Each row is a point. Two turns around zero, p and q, are shown by what they do to some points. Write where each new point lands after one turn and then the other. Backwards means that the second turn is done in reverse. Each puzzle has new turns, and all numbers are rounded.
(in the rows, 128 means zero)

Turn p:
[113  67] => [98 73]
[98 97] => [ 91 106]
[142 121] => [140 118]
[149 175] => [160 168]
[137 179] => [150 175]
Turn q:
[ 81 107] => [ 77 119]
[ 93 117] => [ 91 126]
[146 153] => [152 148]
[192 135] => [192 119]
Where do these land?
p, then q: [ 97 106] => [ 90 124]
p, then q backwards: [157 185] => [158 185]
p, then q: [131  92] => [113  95]

Turn p:
[ 92 108 167 144] => [ 72 117 132 143]
[144 152 104 181] => [152 153  92 169]
[187 133 111 125] => [186 125 145 142]
[130  89 120  87] => [133  84 142  94]
[ 87 157 138 103] => [ 97 159 129  92]
Turn q:
[122  80 117 163] => [138  74 102 126]
[162 159 130  99] => [148 176 141 138]
[135 152 162  89] => [131 160 176 129]
[133 165 146 131] => [112 152 142 154]
[ 88  84  85 157] => [111  78  80  93]
Where do these land?
p, then q: [140  92 139 117] => [144  94 143 123]
q, then p: [117 135 152 121] => [103 132 140 134]
q, then p: [146  99  90 125] => [174 113 128 112]
p, then q backwards: [164 225  94 124] => [201 162  95  63]
p, then q: [110 124 177 133] => [ 85 105 148 128]
q, then p: [131 122 132 173] => [126 103  95 148]
p, then q: [ 88  99 113 104] => [134 122 132  72]

Turn p:
[111 154 120 136 195 152] => [140 146 154 162 188 143]
[117 134 131 161 149 162] => [143 123 140 175 138 140]
[ 93 141 104 132  87  82] => [ 70 152  97 126 108 107]
[135  71 133  87  99 132] => [116  78 126  80 105 147]
[149 121 106 117 101 130] => [134 120  93 109 117 134]
[172  85 151 110 110 148] => [164  83 132  94 101 137]
[133 128 130 149 169 120] => [140 125 145 145 159 105]
[114 191 149 134 115  98] => [118 197 138 134 109 110]
Turn q:
[ 94 135 159 133 169 141] => [ 87 106 148 116 161 145]
[132 124 114 144  98 114] => [130 139 114 146 102 113]
[129 150 119 133 139 106] => [124 146 141 134 142 106]
[147 132 103 128  91 187] => [150 159  89 128 109 178]
[ 92 117 123  76 146  97] => [122 109 137  69 134  89]
[125 112 186  96 103 132] => [131  94 164 106  86 152]
[137 143 133 152 119 159] => [122 144 123 149 128 162]
[178 141 133  99 121  77] => [180 138 171 132 116  91]
[117  97  83 190 167 140] => [107 114  66 170 176 117]
Where do these land?
q, then p: [115 106  87 133 157 104] => [107 125 116 114 170  94]
q, then p: [146 112 146 131 147 131] => [144  99 140 133 131 122]
q, then p backwards: [103 149 120 158 116 130] => [ 93 147 116 134 114 113]
q, then p: [156 150 122 144 112 115] => [147 152 124 146 112 107]
q, then p backwards: [ 31 137 130 142 129 103] => [ 73 102 112 111 103  54]
p, then q: [130 122 140  97 152 170] => [146 107 134 124 143 178]
p, then q: [157 149 143 102 157 107] => [153 134 175 111 145 124]
p, then q: [158 118 128 122  32 170] => [170 165  64 122  64 151]
q, then p backwards: [156 108 136 122 149 121] => [149 110 132 140 152 145]
